Each point is reached from the start by the listed moves, each made once or not at all, plus a little noise. Is the number of moves made odd or even? Then give how often each move was made.

Moves:
(1): [ 8.2, -1.3, -0.5,  3.2, -0.2,  1.9]
(2): [ 1.0,  6.4,  0.6,  4.1,  1.7, -0.3]
(3): [ 0.1, -0.4,  7.0,  1.6, -1.5, -0.2]
Start: [-0.9, -3.3, -0.5, -3.3, -2.9,  1.1]
Points:
[ 0.1,  2.6,  6.8,  2.4, -2.7,  0.5] -> even (0, 1, 1)
[-0.8, -3.3, -0.5, -3.6, -3.1,  0.9] -> even (0, 0, 0)

Moves:
(1): [ 6.7, -1.3,  1.1,  1.3,  1.7]
(2): [-0.9,  4.6,  2.2, -3.3,  0.6]
(3): [-2.4,  0.0,  4.0,  0.5, -0.5]
(4): [ 0.5,  2.9, -0.1,  3.3, -2.3]
Start: [ 2.1,  0.4, -1.9,  0.1,  0.3]
Points:
[-0.1,  0.0,  1.8,  0.8, -0.1] -> odd (0, 0, 1, 0)
[ 1.3,  4.9,  0.4, -3.2,  0.7] -> odd (0, 1, 0, 0)
[ 9.2,  2.0, -0.8,  4.6, -0.1] -> even (1, 0, 0, 1)
[8.3, 6.7, 1.3, 1.5, 0.2] -> odd (1, 1, 0, 1)

Moves:
(1): [ 0.8, -1.6,  1.8,  3.0,  1.1, -0.3, -0.3,  4.5,  4.4,  1.5]
(2): [-3.4, -1.1, -3.0,  1.1, -3.6,  1.1, -0.3, -1.2,  1.9,  1.5]
(3): [ 1.2, -0.6,  1.7, -2.1,  0.9,  2.8,  0.6, -3.9,  0.7,  0.9]
(4): [ 0.8,  0.4, -0.8,  2.3, -0.5, -2.3,  1.4, -0.4,  2.7, -0.9]
(5): [-6.3,  3.5, -1.9,  1.6,  0.6,  3.3,  0.1, -1.6,  2.1, -1.7]
(6): [ 2.2, -5.2, -1.8, -3.6,  0.5, -0.3, -3.1,  1.9,  1.2,  0.7]
(7): [ 1.3,  2.3, -2.6, -1.2,  1.1, -1.3,  1.1, -4.5, -1.9,  2.0]
(8): [ 2.8, -0.9, -4.2, -2.4, -2.2,  0.5,  1.2,  0.5, -1.2, -0.3]
Start: [-4.0, -0.1, -0.1,  0.1, -2.5, -0.7,  2.8, -0.5, -0.5, -1.5]
Points:
[-5.6, -1.4, -2.7,  1.5, -5.4,  0.9,  4.2, -6.2,  5.0, -0.1] -> odd (0, 1, 1, 1, 0, 0, 0, 0)
[-7.9,  1.4, -8.2,  0.3, -5.1,  5.3,  5.0, -6.6,  4.8,  2.4] -> even (1, 1, 1, 0, 1, 0, 1, 1)
[-1.6, -8.7, -7.3, -1.9, -6.8,  0.0,  0.3,  5.2,  5.4,  2.1] -> even (1, 1, 0, 0, 0, 1, 0, 1)
